Each row is a point. The points of each table are mixes of a few directions, plus a little noise. Count the directions of each table, and those that both share. Where both have some left over, give the other angles between the two spaces (their principal angles), to ten degrees, smallest first.
In the rows, zero is written as 128.

First (4 x 3)
[[ 66  99 157]
 [192 126  84]
 [162 145 113]
 [ 92 142 158]]
Second (7 x 3)
[[158 134 136]
 [124 127 128]
 [179 138 142]
 [ 28 109  99]
 [149 132 132]
 [202 141 150]
 [ 57 114 108]]
Directions: first 2, second 1, shared 0; angles 40

First (6 x 4)
[[129  98 148 151]
 [164 158 159 139]
 [135 117 153 133]
 [ 73 146   7 108]
 [142 115 161 146]
 [123 133 140  90]]
Second (6 x 4)
[[120 111 123  84]
 [ 97 170 118 131]
 [ 73 181 108  97]
 [119 150 126 144]
 [158 100 139 145]
 [201  57 154 167]]
Directions: first 3, second 2, shared 1; angles 50

First (6 x 6)
[[189  99 141  71 151 106]
 [157 200 136 132 121 170]
 [118  75  70 152 111 128]
 [ 34 126 205 136 146  77]
 [170 139  99 126 120 155]
 [102 129 117 153 118 134]]
Second (6 x 6)
[[169  65  75 111 126 122]
 [ 88 173 143 161 117 146]
 [144  92  50 155 103 152]
 [ 58 119 130 167 118 117]
 [155 151 204  71 162 100]
 [153 166 166 102 141 132]]
Directions: first 3, second 3, shared 3

First (7 x 9)
[[141 155 135 132 132 139 130 139 139]
 [124 118 125 127 127 124 127 124 124]
 [ 99  68 111 120 119 103 123 103 102]
 [185 249 162 144 146 177 138 177 180]
 [112  97 119 123 123 115 126 115 114]
 [105  79 115 122 120 108 124 108 107]
 [129 131 129 128 129 129 128 129 129]]
Second (10 x 9)
[[100 107  98 140 118 117 151 122 104]
 [178  96 174  81 127 153  37 120 125]
 [ 61 123 138 143 125 131 132 112 163]
 [123 113 148 167 125 129 114 108 104]
 [134 154 118 128 142 103 169 135 151]
 [139 139 168 178 132 141 109 113 118]
 [131 138  56  90 117 129 174 168 111]
 [111 157 107  98 131 128 156 150 169]
 [146 127 147 128 141 107 128 116 139]
 [157 125 125 130 122 143 112 137  97]]
Directions: first 1, second 5, shared 1

First (8 x 11)
[[125 119 138 123 140 120 129 128 124 139 133]
 [112 104 146 130 138 104 139 131 117 146 132]
 [142 167  79 161  62 165 128 132 150  70 100]
 [195 178 147  27 249 183  55 100 141 168 175]
 [117 134  98 172  63 132 147 138 136  88 101]
 [123 133 110 152  91 132 138 133 133 105 113]
 [134 125 144 103 164 127 116 123 124 150 143]
 [ 77  63 163 156 120  62 170 140 100 158 126]]
Second (8 x 11)
[[156 139 131 168 152 119 144 116 103 111 146]
 [161 212 207 148 152 102  71 146  61 194 183]
 [115 118 128  68 106 146 170 155 190 102  44]
 [149  87 131 131 111 110 151  75 129 126  99]
 [125 125 110 119 108 112 136 134 147  76 117]
 [138  91 110 156 152 147 166 104 126 130 116]
 [ 49  97  89 106 110 137  69 202 159 135 146]
 [132 154 118 127 132 152 116  93 109 151 172]]
Directions: first 2, second 6, shared 0; angles 40, 50

First (9 x 12)
[[114 120 110 112 104 152 138  58 140  48  81 129]
 [126 124 121 120 121 127 132 104 128 100 102 133]
 [121 144 139 150 132 165 121 163 140 172 203 101]
 [130 114 115 107 119 105 137  83 122  74  57 149]
 [123 150 146 159 139 167 116 190 139 203 233  94]
 [135 107 113  98 121  85 139  75 116  64  28 162]
 [150 106 123 102 139  51 135 117 101 111  35 172]
 [134 140 145 149 145 129 118 190 126 200 192 116]
 [119 148 141 154 133 172 119 172 141 181 219  96]]
Second (8 x 12)
[[108 142 132 116 141 102 205 115 138  97  30 136]
 [147 173 110 143 104 115 134 117 110 132 130 118]
 [139  88  75 188 144  97  94 104 166 107  84 149]
 [101 142 200  88 196 145 187 124 171 150 146 110]
 [118  93 130 101  93 150 102 159  92 120 137 139]
 [117  69  97 135 109 121 107 139 120  94  73 156]
 [118 178 189  81 146 153 173 135 122 160 179 100]
 [175 140  90 174  91 141  23 130 106 165 245 115]]
Directions: first 2, second 4, shared 0; angles 30, 90

First (9 x 14)
[[114 132 120 190 150 135  93 177  43  82 193 118  86 121]
 [121 135 125 172 154 127 105 161  67  98 171 122  98 124]
 [123  88 127 137  31 156 116 121 166 137 150 128 129 123]
 [116 176  82  47 238 130 177 133 104  93  51 127 167 123]
 [146 154 138  58 178 100 172  84 187 169  45 138 170 140]
 [140 114 146 113  89 122 135  98 184 165 110 134 142 135]
 [144 107 153 111  69 121 136  88 205 178 106 136 146 136]
 [135  98 158 182  61 126  95 127 139 149 179 128 102 132]
 [113 148 104 142 182 135 121 165  58  81 147 121 112 120]]
Second (11 x 14)
[[191 140 105 149 142 150 108 185 126 119 103  64 145  71]
 [ 69 139 190 101 131 168  52 100 108  98  74 130  83 127]
 [144 158  80  93 110 164 163 152 154 124 120  96 144  96]
 [154 113  96 129 106 120 196  75 133 146 171 161 144 232]
 [ 56 126 195 104 116 124  55  77  88 115  86 202 111 100]
 [ 87 145 139 111 140 132 106 173 146 119 112 103 113  51]
 [139  83 120 179 134  34 178 114 123 169 202 194 157 161]
 [120 108 136 140 131 114 155  94 133 137 160 142 112 216]
 [ 97 145 107 107 140 138 165 173 178 127 148  77 107 112]
 [146 135 139 119 105 142  82  99  84 119  83 171 155  86]
 [204 114  99 177 152 122 150 167 135 135 150  68 138 156]]
Directions: first 3, second 5, shared 0; angles 30, 70, 90

First (8 x 20)
[[135 124 100 142  98 168  94 154 152 180  67 198 170 164  64 141 146 133
  100 124]
 [128  99 137 123 167 164 112  96 133 194 115 123 138 154  98 125 109 115
   94 125]
 [102 116 218 124 146 123 218 120 129  90 156 118  75  94 163 114  85  90
  169 187]
 [100 166  62 117 164 110  32 111 152 210 135  79 165 151  78  96 112 134
   54 102]
 [126 205 140 167  50 150 156 136 131 137  49  91  79  95 184 126 132 134
  167 100]
 [173  74 182 146 126 159 185 129 105  76 137 161 117 131 151 168 159 134
  163 136]
 [133 148 126 147 146  89 105 152 141  79 195 110 147 129 113 132 158 150
  107 138]
 [127  92  60  58 127  60 123 127  82  57 170 144 132 106 172 122 122 135
  170 112]]
Second (10 x 20)
[[155 120  97 136 134 127  93 129 118 119 140 125 153 146 121 147 162 155
  114 100]
 [213 102  41 152 137 126  27 132  99 103 163 120 197 177 110 181 232 206
   81  42]
 [ 93 140 166 118 123 129 172 126 140 139 114 132  98 107 136 105  84  95
  148 166]
 [122 130 135 127 127 128 136 129 130 131 125 129 124 124 128 123 121 123
  132 135]
 [ 95 138 160 119 125 127 166 127 138 137 115 131 102 109 134 108  89  99
  147 160]
 [171 115  83 141 131 128  76 129 114 116 147 124 165 154 118 155 183 169
  102  82]
 [ 55 148 203 109 120 129 216 124 153 149  96 135  69  88 144  81  40  62
  167 202]
 [108 135 150 122 125 128 153 128 136 135 119 130 110 117 133 114 102 109
  139 147]
 [ 60 148 197 108 120 130 208 123 149 147  98 135  73  91 143  84  46  66
  164 195]
 [205 105  50 150 137 127  35 131 101 107 160 120 191 173 111 178 221 198
   85  51]]
Directions: first 6, second 1, shared 1

First (11 x 24)
[[121 142 137 114 150 146 186 142 106 153 161 123 150 114 105 131 116 153
  151 117 203 115 116 137]
 [122 119 146 118 124 133 115 146 107 118 120 122  74 150 157 104 115 130
  127 131 121 148 111 167]
 [130  98 121 136 120 104 144 116 118 121 128 114  49  89 165 108 106  89
  133 145  87 102 125 181]
 [120 111 123 131 109 109 111 126 131 111 121 120 100 128 141 122 113  87
  124 149 103 123 132 148]
 [154 137 137 141 155 136 156 116 128 140 146 141 152 103 129 130 157 178
  129 100 108 115 126 102]
 [107 111 143 125  88 105  77 136 125  81 119 121 116 172 149 115 109  85
  116 163  98 141 128 141]
 [123 157 130 127 134 140 140 128 141 133 154 139 249 147  72 158 149 156
  129 120 183 122 140  56]
 [139 153 156 124 165 156 187 138 105 151 171 137 181 116 109 128 146 204
  143  94 182 117 111 104]
 [125 118 139 132 101 111  78 127 136  91 116 130 130 163 143 119 131 111
  111 145  84 141 132 119]
 [140 144  92 135 142 138 119 110 161 156 106 141 166 112  98 159 153 134
  124 113 124 131 148  87]
 [125 117  81 125 127 132  94 124 149 153  69 122  46 115 139 136 112  83
  122 134 107 151 137 167]]
Second (10 x 24)
[[140 114 114 140 136  92 134 131 166 160 105 121 161 113  97 159 149 137
  133  97 122 122 150  92]
 [129 115  94 118 121 129 161 133 124 146 137 107 144 136 102 147 126 103
  150 119 161 106 134 128]
 [125 145 179 124 124 143  88 127  89  66 164 142  95 140 178 103 112  85
  108 190  79 123 104 142]
 [123 128 161 152 152  85  33  99 228 166  63 149  61  92 131 128 154 170
  108  84  75 183 164 114]
 [127 130 106 119 123 134 194 134 115 145 115 117 147 116 113 121 129 182
  130  96 152 113 118 136]
 [123 126  96 121 121 157 170 136 100 137 137 123 152 142 117 122 115 145
  142 125 185 130 121 144]
 [127 134 124 120 123 142 163 133 100 118 136 126 138 130 132 117 120 143
  126 131 137 115 113 139]
 [125 114  96 116 120 131 140 126 138 151 131 110 120 139 106 142 126  97
  154 117 165 118 140 136]
 [123 130 127 141 129 167  91 134  98 107 158 153 147 160 143 118 108 101
  134 175 167 167 126 136]
 [140 142 185 132 133  98 108 126 123  86 132 134 115 108 159 123 139 118
   95 150  35 102 115 109]]
Directions: first 5, second 5, shared 0; angles 30, 30, 40, 40, 50
